Every row gives one point. To make a cloud, some directions were put in groups of two or more. Within a group, all points are equally far from the middle, so they leave a hole (a ring in 2 directions, a hollow ball in 3). The other directions are filled evenly. Then the cloud was stretched, turned, moved and blurred a little. How many holes are there, and how many directions does each take, smallest first?

Cloud (13 x 2):
[[ 0.10  0.02]
 [-0.55 -0.02]
 [-0.43  0.13]
 [ 0.47 -0.07]
 [-0.43  0.33]
 [-0.17  0.12]
 [ 0.02  0.25]
 [ 0.33 -0.21]
 [-0.40 -0.16]
 [ 0.14 -0.30]
 [ 0.45 -0.03]
 [-0.48  0.23]
 [ 0.19 -0.08]]
Holes: 0

Cloud:
[[ 0.33 -0.10 -0.02]
 [ 0.39  0.38  0.09]
 [ 0.03  0.38  0.01]
 [ 0.44 -0.17  0.50]
 [-0.20 -0.03  0.59]
 [ 0.31  0.09 -0.27]
 [-0.27 -0.12  0.48]
 [-0.39 -0.64 -0.07]
 [-0.24 -0.07 -0.18]
 [-0.36 -0.48  0.05]
 [ 0.19 -0.11 -0.28]
 [ 0.37 -0.45  0.02]
 [-0.18 -0.30 -0.07]
 [-0.10  0.31  0.25]
 [-0.17 -0.65  0.09]
 [-0.18 -0.09  0.10]
 [ 0.16 -0.05  0.31]
 [-0.21 -0.05  0.38]
 [-0.06 -0.14  0.32]]
Holes: 0

Cloud:
[[ 0.35  0.25 -0.20 -0.53]
 [-0.38  0.48 -0.20 -0.19]
 [-0.01  0.10 -0.61 -0.53]
 [-0.17  0.34  0.03 -0.43]
 [-0.28 -0.35  0.16  0.03]
 [-0.34 -0.49 -0.02 -0.45]
 [ 0.42 -0.06  0.09  0.00]
 [-0.02  0.02 -0.10 -0.68]
 [ 0.00 -0.04  0.00  0.31]
 [-0.05 -0.17 -0.55 -0.51]
 [-0.02 -0.09 -0.27 -0.30]
 [-0.33 -0.31 -0.17 -0.17]
 [ 0.01  0.32 -0.06 -0.56]
 [ 0.21  0.55 -0.01 -0.04]
 [-0.08  0.15 -0.32  0.17]
 [-0.17 -0.08 -0.46 -0.41]
 [ 0.43 -0.03  0.06  0.09]
 [-0.72  0.07 -0.01 -0.25]
 [-0.13  0.01  0.35 -0.14]
 [ 0.45  0.07  0.08 -0.10]
 [-0.08  0.00  0.12  0.19]
 [-0.07  0.12  0.08 -0.23]
 [ 0.18  0.29 -0.01  0.30]
 [ 0.18  0.09  0.21  0.03]
 [ 0.33  0.29 -0.30 -0.53]
 [ 0.30  0.12  0.07 -0.45]
 [ 0.08  0.01 -0.61 -0.61]
 [ 0.05  0.18 -0.16 -0.09]]
Holes: 0

Cloud, 46 rows:
[[ 0.42  0.10  0.17  0.16  0.08 -0.47]
 [-0.25 -0.14 -0.12  0.44 -0.25  0.41]
 [-0.21 -0.01  0.20  0.15 -0.43 -0.55]
 [-0.10  0.51  0.05  0.12 -0.19 -0.16]
 [-0.46  0.01 -0.36  0.13 -0.01 -0.27]
 [-0.21  0.07 -0.41  0.31  0.16  0.24]
 [-0.37  0.18 -0.08  0.18  0.43 -0.12]
 [-0.01  0.37 -0.10  0.01  0.01  0.52]
 [ 0.18 -0.23 -0.12 -0.47 -0.08  0.20]
 [ 0.11 -0.03  0.02  0.15 -0.43 -0.01]
 [-0.22  0.04  0.27  0.05 -0.02 -0.43]
 [ 0.14  0.13 -0.08  0.48  0.17 -0.38]
 [ 0.60 -0.26  0.21  0.58  0.00  0.15]
 [ 0.40  0.03 -0.04  0.39  0.29 -0.51]
 [ 0.59  0.24 -0.15  0.42  0.11 -0.30]
 [ 0.20  0.27 -0.16 -0.54 -0.14 -0.53]
 [ 0.63  0.01 -0.09  0.21 -0.02 -0.12]
 [ 0.49  0.00 -0.13  0.16  0.01 -0.19]
 [ 0.11 -0.05 -0.14  0.13 -0.67 -0.11]
 [ 0.35 -0.01 -0.10  0.33  0.02  0.04]
 [-0.19  0.66 -0.07  0.08  0.33  0.20]
 [ 0.29  0.25 -0.45 -0.16 -0.42  0.28]
 [ 0.30  0.45 -0.50  0.35  0.04 -0.08]
 [ 0.08  0.28 -0.08 -0.42 -0.07  0.09]
 [ 0.32  0.26 -0.29  0.07 -0.34  0.05]
 [ 0.31 -0.04  0.15  0.35  0.15  0.31]
 [ 0.42  0.32 -0.18  0.17 -0.10  0.15]
 [ 0.71 -0.10 -0.12  0.44  0.34 -0.08]
 [ 0.35  0.22 -0.62  0.13 -0.10  0.11]
 [ 0.28  0.20 -0.12 -0.17 -0.13  0.36]
 [ 0.07 -0.50 -0.26  0.02  0.29 -0.04]
 [ 0.07 -0.41 -0.33  0.03 -0.02 -0.36]
 [-0.07  0.08 -0.01  0.39  0.05 -0.51]
 [-0.02  0.10  0.04  0.68 -0.21 -0.08]
 [-0.08  0.01 -0.47 -0.17 -0.10 -0.30]
 [-0.21  0.05  0.00  0.42 -0.44  0.36]
 [-0.09  0.03  0.33  0.61  0.15  0.20]
 [ 0.25  0.02 -0.25 -0.31  0.13 -0.13]
 [-0.13 -0.11  0.03 -0.49  0.41  0.05]
 [-0.31 -0.05  0.20  0.39  0.16 -0.56]
 [-0.40  0.30  0.01  0.56  0.27 -0.33]
 [-0.37 -0.34 -0.33  0.22 -0.19  0.13]
 [-0.24  0.12 -0.09  0.59  0.25 -0.51]
 [-0.57  0.01 -0.18  0.15  0.18  0.08]
 [-0.07  0.12 -0.27 -0.25 -0.38  0.29]
 [ 0.06 -0.08 -0.04 -0.41  0.33 -0.70]]
Holes: 0

Cloud, 80 rows:
[[ 0.17  0.12  0.33  0.37 -0.78  0.18 -0.31  0.03]
 [ 0.54  0.24 -0.25  0.04  0.20 -0.38 -0.04 -0.02]
 [ 0.00  0.31  0.04 -0.02  0.29 -0.33 -0.29 -0.28]
 [ 0.23  0.04 -0.14  0.22  0.15  0.20 -0.49  0.15]
 [ 0.27 -0.17  0.02  0.23 -0.54 -0.13 -0.31  0.27]
 [ 0.18 -0.02 -0.14 -0.09  0.58 -0.42  0.24 -0.03]
 [-0.41 -0.44  0.19 -0.14 -0.05 -0.10 -0.07 -0.04]
 [ 0.08  0.01  0.44 -0.36  0.22 -0.21 -0.16 -0.18]
 [-0.51 -0.19  0.14  0.00  0.15  0.54  0.16  0.15]
 [ 0.07  0.47  0.40  0.27 -0.37  0.21 -0.35  0.00]
 [ 0.00 -0.38  0.22  0.41  0.30  0.37 -0.11 -0.43]
 [-0.30 -0.37  0.26  0.24 -0.33  0.12  0.40  0.02]
 [ 0.28 -0.39  0.00  0.26 -0.50 -0.04  0.21  0.07]
 [-0.03  0.35  0.02  0.49 -0.41 -0.42 -0.17  0.04]
 [-0.32 -0.44  0.01 -0.08  0.36  0.23 -0.07  0.04]
 [-0.28  0.30  0.63  0.11 -0.13 -0.03  0.11 -0.06]
 [ 0.04 -0.11  0.44  0.41 -0.72 -0.12 -0.15  0.00]
 [ 0.33  0.14  0.18 -0.11 -0.17  0.69 -0.05  0.19]
 [ 0.52  0.03  0.19  0.26  0.33  0.26  0.26 -0.07]
 [ 0.32  0.13 -0.03 -0.42  0.02  0.15  0.14  0.19]
 [-0.36 -0.26  0.12  0.31 -0.60  0.12  0.05 -0.21]
 [ 0.16 -0.26  0.14  0.04 -0.01  0.08 -0.33 -0.60]
 [ 0.14  0.19  0.08  0.38 -0.60 -0.51  0.04  0.08]
 [ 0.19 -0.49  0.18  0.31  0.25  0.30  0.02 -0.42]
 [-0.17 -0.39  0.14  0.23  0.23 -0.56 -0.06 -0.35]
 [ 0.13  0.39  0.02  0.33 -0.25 -0.20  0.34  0.14]
 [ 0.55 -0.03  0.09  0.18 -0.67  0.08 -0.11  0.14]
 [-0.10 -0.25  0.41  0.23 -0.28  0.28 -0.50  0.15]
 [-0.05  0.24  0.02  0.14  0.00  0.69  0.15  0.23]
 [-0.31 -0.21  0.07  0.40  0.26  0.42 -0.37 -0.27]
 [ 0.66 -0.08 -0.06  0.21  0.30  0.14  0.21 -0.41]
 [-0.36 -0.36  0.16  0.53 -0.42  0.15 -0.03  0.16]
 [ 0.20  0.25  0.03  0.06  0.19  0.47  0.12  0.29]
 [-0.49 -0.08 -0.14  0.34 -0.20 -0.19  0.15  0.29]
 [-0.30 -0.06  0.36 -0.11  0.03  0.53 -0.15  0.22]
 [ 0.29 -0.16  0.34  0.23  0.41 -0.18 -0.04  0.05]
 [-0.29  0.51  0.16 -0.13 -0.01  0.14 -0.11 -0.11]
 [-0.31  0.23  0.10  0.53 -0.07 -0.40 -0.20 -0.03]
 [-0.22  0.28  0.26  0.46 -0.63  0.28  0.15 -0.09]
 [-0.27 -0.32  0.59  0.11  0.26  0.12 -0.26 -0.15]
 [ 0.02 -0.05 -0.10  0.60 -0.31 -0.05 -0.39 -0.34]
 [-0.22  0.11 -0.28  0.01  0.09 -0.27 -0.12 -0.40]
 [-0.22 -0.04  0.43  0.44 -0.68  0.05 -0.33  0.06]
 [ 0.24 -0.07  0.38  0.37  0.13  0.61  0.15 -0.25]
 [-0.14 -0.10  0.56  0.65 -0.27  0.24 -0.06 -0.13]
 [ 0.35  0.04 -0.16  0.03 -0.49  0.43  0.00 -0.30]
 [-0.27 -0.27 -0.29  0.31  0.24  0.36 -0.10  0.13]
 [ 0.02  0.16 -0.55  0.03  0.10  0.13  0.17  0.06]
 [-0.10  0.10 -0.14 -0.07  0.25 -0.36 -0.31 -0.24]
 [-0.08 -0.11  0.21 -0.17  0.12 -0.70  0.05 -0.09]
 [ 0.54  0.02  0.05 -0.21  0.17 -0.31  0.10 -0.55]
 [-0.33  0.06  0.56  0.17 -0.50 -0.23 -0.23 -0.37]
 [-0.05 -0.06  0.18  0.48  0.26  0.23 -0.47 -0.25]
 [-0.27 -0.10 -0.38  0.40  0.17  0.00  0.00 -0.31]
 [-0.18 -0.34  0.52  0.10 -0.12  0.12  0.41 -0.05]
 [-0.04  0.26 -0.22  0.21  0.23 -0.31  0.15  0.20]
 [-0.35  0.13  0.31 -0.16 -0.28  0.43 -0.32  0.02]
 [ 0.09  0.13 -0.15  0.36 -0.76  0.02 -0.32  0.01]
 [-0.18  0.14  0.06  0.42 -0.63  0.12  0.12 -0.42]
 [ 0.25  0.17  0.10  0.43  0.00 -0.26  0.49 -0.29]
 [ 0.12 -0.05  0.15 -0.15 -0.27  0.00  0.54  0.07]
 [-0.30  0.25  0.54  0.37 -0.37  0.28 -0.05 -0.47]
 [ 0.76  0.10 -0.03 -0.21 -0.10  0.18 -0.26 -0.01]
 [-0.22  0.09 -0.03  0.46 -0.26  0.24  0.53 -0.09]
 [ 0.37  0.14 -0.21 -0.22 -0.33 -0.22  0.27  0.13]
 [-0.51 -0.16  0.28  0.13 -0.27 -0.01  0.05 -0.53]
 [-0.21 -0.23  0.02 -0.13 -0.06  0.09  0.52  0.15]
 [-0.31 -0.21  0.21  0.28  0.05 -0.14  0.34 -0.64]
 [ 0.29  0.09  0.13  0.25 -0.28  0.00  0.56 -0.33]
 [ 0.69 -0.14  0.01 -0.06  0.16 -0.19 -0.27 -0.31]
 [ 0.35  0.25  0.59 -0.06  0.00 -0.05  0.01 -0.36]
 [ 0.21  0.29  0.10 -0.16  0.49 -0.13 -0.04 -0.39]
 [-0.51 -0.17 -0.26  0.26  0.18  0.32  0.13 -0.21]
 [ 0.22 -0.14  0.00 -0.36  0.43 -0.25  0.09 -0.43]
 [ 0.30 -0.09  0.06  0.36  0.12 -0.59 -0.22 -0.24]
 [-0.35  0.05 -0.08  0.45 -0.20 -0.60  0.23 -0.10]
 [-0.18 -0.11  0.04 -0.11 -0.44 -0.39  0.26 -0.19]
 [ 0.00 -0.43  0.18  0.33 -0.15  0.29 -0.11  0.33]
 [-0.28  0.07  0.24 -0.33  0.03 -0.24  0.14 -0.40]
 [ 0.18  0.53 -0.10  0.26 -0.12  0.01 -0.01  0.18]]
Holes: 1 (8)

Cloud (105 x 9):
[[ 0.27 -0.18 -0.34  0.27  0.16 -0.01  0.25  0.20  0.14]
 [-0.02 -0.03  0.51  0.05 -0.09 -0.14 -0.01  0.48 -0.12]
 [-0.03  0.04  0.48  0.22  0.27 -0.25  0.41 -0.54 -0.27]
 [-0.05  0.16  0.52 -0.05  0.54 -0.31 -0.03  0.07 -0.32]
 [-0.04  0.46 -0.19 -0.34 -0.07  0.28  0.29 -0.30 -0.05]
 [-0.19 -0.04  0.03  0.21  0.12  0.13 -0.17  0.22 -0.67]
 [-0.26 -0.37 -0.16  0.47 -0.20 -0.14  0.43  0.09 -0.19]
 [-0.35  0.07  0.51 -0.27 -0.08  0.16  0.49  0.05 -0.14]
 [-0.14  0.05  0.15 -0.09  0.28 -0.04  0.65  0.03 -0.44]
 [ 0.04 -0.36 -0.12 -0.66  0.18  0.33 -0.22  0.11 -0.23]
 [-0.07 -0.37  0.59  0.05  0.07  0.20  0.08  0.24 -0.53]
 [ 0.15  0.04 -0.25 -0.58 -0.36  0.05 -0.03 -0.17 -0.35]
 [-0.07  0.04 -0.17 -0.20 -0.34 -0.13  0.26  0.04 -0.68]
 [ 0.28  0.44  0.27 -0.45  0.62 -0.03 -0.26  0.14 -0.11]
 [ 0.20  0.31  0.43  0.30  0.16  0.16  0.11 -0.06  0.00]
 [-0.64 -0.03 -0.02 -0.14  0.07 -0.07 -0.13 -0.24 -0.16]
 [ 0.22 -0.19 -0.03 -0.06  0.27  0.02  0.35  0.35 -0.49]
 [-0.07 -0.01 -0.02  0.09  0.27 -0.70  0.24  0.03 -0.13]
 [ 0.41 -0.26  0.19  0.21  0.27  0.15  0.30  0.04 -0.52]
 [-0.01  0.40  0.17 -0.07 -0.19  0.32 -0.05  0.26  0.00]
 [ 0.66  0.20  0.30  0.01  0.09 -0.14  0.14  0.07 -0.42]
 [ 0.41  0.02 -0.31 -0.69  0.00 -0.13 -0.18 -0.16 -0.14]
 [-0.14  0.09  0.62  0.38  0.03 -0.05  0.48 -0.09 -0.15]
 [ 0.30 -0.63  0.00  0.04 -0.20  0.15 -0.14  0.11 -0.02]
 [ 0.00  0.19  0.39 -0.14  0.46 -0.26  0.28 -0.05  0.10]
 [ 0.18  0.15  0.10  0.31  0.27 -0.27 -0.06  0.45 -0.01]
 [-0.06  0.46 -0.10 -0.02  0.38 -0.70  0.06 -0.09  0.00]
 [ 0.15 -0.06  0.49 -0.11  0.56  0.07  0.15  0.44 -0.24]
 [ 0.49  0.04  0.31  0.06 -0.04 -0.36  0.45  0.13 -0.23]
 [ 0.02 -0.16 -0.09 -0.53 -0.19  0.79 -0.05 -0.03 -0.29]
 [ 0.05 -0.12  0.34  0.14  0.12 -0.02  0.46  0.26 -0.52]
 [ 0.21  0.58  0.20  0.08 -0.08 -0.52  0.26  0.38 -0.29]
 [ 0.12  0.05  0.06  0.29  0.25  0.40  0.01  0.22 -0.23]
 [ 0.26  0.08  0.42 -0.04 -0.06 -0.51 -0.15  0.05 -0.35]
 [ 0.13  0.14  0.22  0.48 -0.19  0.30  0.37 -0.10  0.13]
 [ 0.00  0.42 -0.20 -0.25 -0.06 -0.13  0.23 -0.49  0.24]
 [ 0.07 -0.07  0.32  0.24  0.38 -0.18  0.59  0.07 -0.14]
 [ 0.31  0.21 -0.34 -0.35 -0.07  0.20 -0.29 -0.11 -0.48]
 [-0.37 -0.11 -0.02  0.29 -0.44 -0.08  0.07 -0.13 -0.26]
 [-0.33  0.31  0.19 -0.05  0.40  0.47  0.07 -0.08 -0.05]
 [-0.28  0.10  0.64  0.45 -0.03 -0.02  0.66 -0.24 -0.10]
 [ 0.27 -0.16 -0.09 -0.29 -0.19 -0.36 -0.16  0.16 -0.44]
 [-0.20 -0.19  0.48  0.15  0.11 -0.17  0.33 -0.16  0.44]
 [-0.52 -0.10  0.38  0.12  0.28  0.06  0.38 -0.48  0.22]
 [ 0.28  0.41  0.58 -0.32  0.08 -0.11  0.10 -0.13 -0.53]
 [ 0.36  0.35  0.10  0.37  0.21 -0.32  0.38  0.11  0.31]
 [-0.22 -0.46  0.23  0.24 -0.24  0.15  0.01 -0.27 -0.32]
 [-0.55 -0.11 -0.11  0.14  0.15  0.01  0.02 -0.21  0.38]
 [ 0.14 -0.10 -0.17 -0.04 -0.26  0.31 -0.08  0.25 -0.48]
 [ 0.05 -0.22  0.11  0.30  0.28 -0.08  0.13  0.68 -0.18]
 [-0.11 -0.15 -0.10 -0.05  0.32  0.05  0.39  0.15  0.69]
 [-0.07  0.48  0.20  0.16  0.40 -0.60  0.37 -0.35  0.49]
 [ 0.24  0.32 -0.26 -0.25 -0.11  0.33  0.24  0.39 -0.01]
 [-0.03  0.12 -0.10 -0.01 -0.14  0.13 -0.04  0.61 -0.45]
 [-0.44 -0.28 -0.04  0.17  0.16  0.10  0.08  0.14 -0.61]
 [-0.06  0.34  0.45  0.30  0.11 -0.22  0.28 -0.06 -0.52]
 [-0.20  0.44  0.28  0.02  0.21  0.27 -0.10 -0.61  0.11]
 [-0.36  0.03  0.48 -0.17  0.13 -0.21 -0.03 -0.38 -0.37]
 [ 0.19  0.38  0.16 -0.05  0.09  0.21  0.62  0.43 -0.33]
 [-0.18 -0.41  0.03  0.51  0.19 -0.38  0.24  0.55 -0.04]
 [ 0.45  0.05  0.01  0.21 -0.10 -0.08  0.46  0.30 -0.27]
 [-0.39 -0.25  0.03  0.28 -0.12 -0.19  0.52 -0.05 -0.49]
 [-0.23  0.07  0.28  0.63  0.06  0.25  0.67  0.25 -0.04]
 [-0.64  0.27 -0.26  0.54  0.00 -0.46  0.06 -0.44  0.01]
 [-0.41 -0.02  0.13 -0.13  0.10 -0.06  0.18 -0.05  0.47]
 [-0.32  0.17  0.42 -0.04 -0.05 -0.37  0.29 -0.49 -0.32]
 [-0.06  0.48  0.58  0.05  0.10 -0.23  0.24 -0.11 -0.49]
 [-0.32 -0.08  0.27  0.06  0.16 -0.16  0.08 -0.83 -0.01]
 [ 0.54  0.43 -0.22 -0.42  0.27  0.07 -0.03  0.08 -0.07]
 [ 0.33  0.24 -0.21  0.32  0.14 -0.23  0.16  0.09  0.30]
 [-0.39  0.02  0.12 -0.38 -0.06  0.01 -0.35 -0.02 -0.01]
 [-0.02  0.63  0.53 -0.19  0.29  0.18  0.07 -0.11 -0.36]
 [-0.26  0.30 -0.24  0.18  0.01  0.00  0.13  0.04 -0.31]
 [ 0.40 -0.23  0.14 -0.30  0.19 -0.30  0.31 -0.46 -0.01]
 [ 0.02 -0.05 -0.08 -0.11 -0.45  0.12 -0.10  0.04 -0.12]
 [-0.18  0.34 -0.13  0.09 -0.32  0.24  0.25  0.32  0.01]
 [-0.41  0.05  0.45  0.31 -0.18 -0.66  0.23 -0.32  0.00]
 [-0.20  0.37  0.31  0.38 -0.20  0.29  0.00 -0.10 -0.08]
 [-0.04 -0.42  0.38  0.12  0.91 -0.05 -0.01 -0.08 -0.02]
 [-0.16 -0.42  0.38  0.26  0.51 -0.33  0.32  0.10 -0.13]
 [-0.03  0.03 -0.20 -0.33 -0.40  0.56  0.13  0.26 -0.18]
 [ 0.40 -0.34  0.26 -0.07  0.14  0.33  0.06  0.49 -0.73]
 [ 0.16 -0.44  0.09 -0.23 -0.01 -0.13  0.30 -0.23 -0.28]
 [ 0.03 -0.12  0.32 -0.29 -0.35  0.16  0.41  0.33  0.10]
 [ 0.02  0.03  0.31 -0.58  0.21 -0.15  0.39  0.30 -0.32]
 [ 0.19  0.40 -0.14 -0.05 -0.50 -0.11  0.10  0.11  0.25]
 [ 0.30 -0.36  0.57 -0.10  0.15  0.48  0.44 -0.21 -0.12]
 [-0.11  0.44 -0.21 -0.27 -0.36 -0.25 -0.22 -0.07  0.15]
 [ 0.24  0.11  0.24  0.39  0.11  0.39  0.61  0.05 -0.18]
 [ 0.13  0.39  0.25  0.24 -0.16 -0.52  0.00  0.21 -0.34]
 [-0.05  0.35  0.61  0.23  0.18 -0.08  0.11 -0.01  0.00]
 [-0.36  0.45  0.44  0.12  0.41 -0.15  0.38 -0.09 -0.06]
 [-0.06  0.58  0.01  0.01 -0.41  0.17  0.19 -0.05  0.10]
 [ 0.37  0.18  0.24  0.08 -0.32 -0.06  0.20  0.35 -0.20]
 [-0.03 -0.02 -0.25 -0.34  0.23 -0.23  0.19  0.22 -0.22]
 [-0.37  0.00  0.02  0.08  0.31 -0.54 -0.04 -0.60  0.15]
 [-0.40  0.03 -0.08  0.17 -0.02  0.42  0.24 -0.23  0.23]
 [-0.14  0.12  0.09 -0.11  0.29 -0.52  0.15 -0.52  0.08]
 [-0.14  0.38  0.59 -0.06  0.11  0.01  0.02 -0.26  0.03]
 [-0.22  0.08  0.21  0.10  0.37 -0.12  0.67 -0.33 -0.09]
 [-0.26  0.26  0.09 -0.30 -0.24  0.53 -0.08 -0.12 -0.14]
 [-0.35  0.15  0.30 -0.04 -0.32  0.22 -0.01  0.32  0.02]
 [ 0.01 -0.09  0.29 -0.22  0.00  0.27  0.10  0.27  0.35]
 [ 0.03 -0.25  0.27 -0.23 -0.40  0.36  0.11  0.04 -0.24]
 [ 0.08  0.11 -0.36  0.39 -0.25 -0.49  0.17  0.07  0.23]]
Holes: 1 (4)
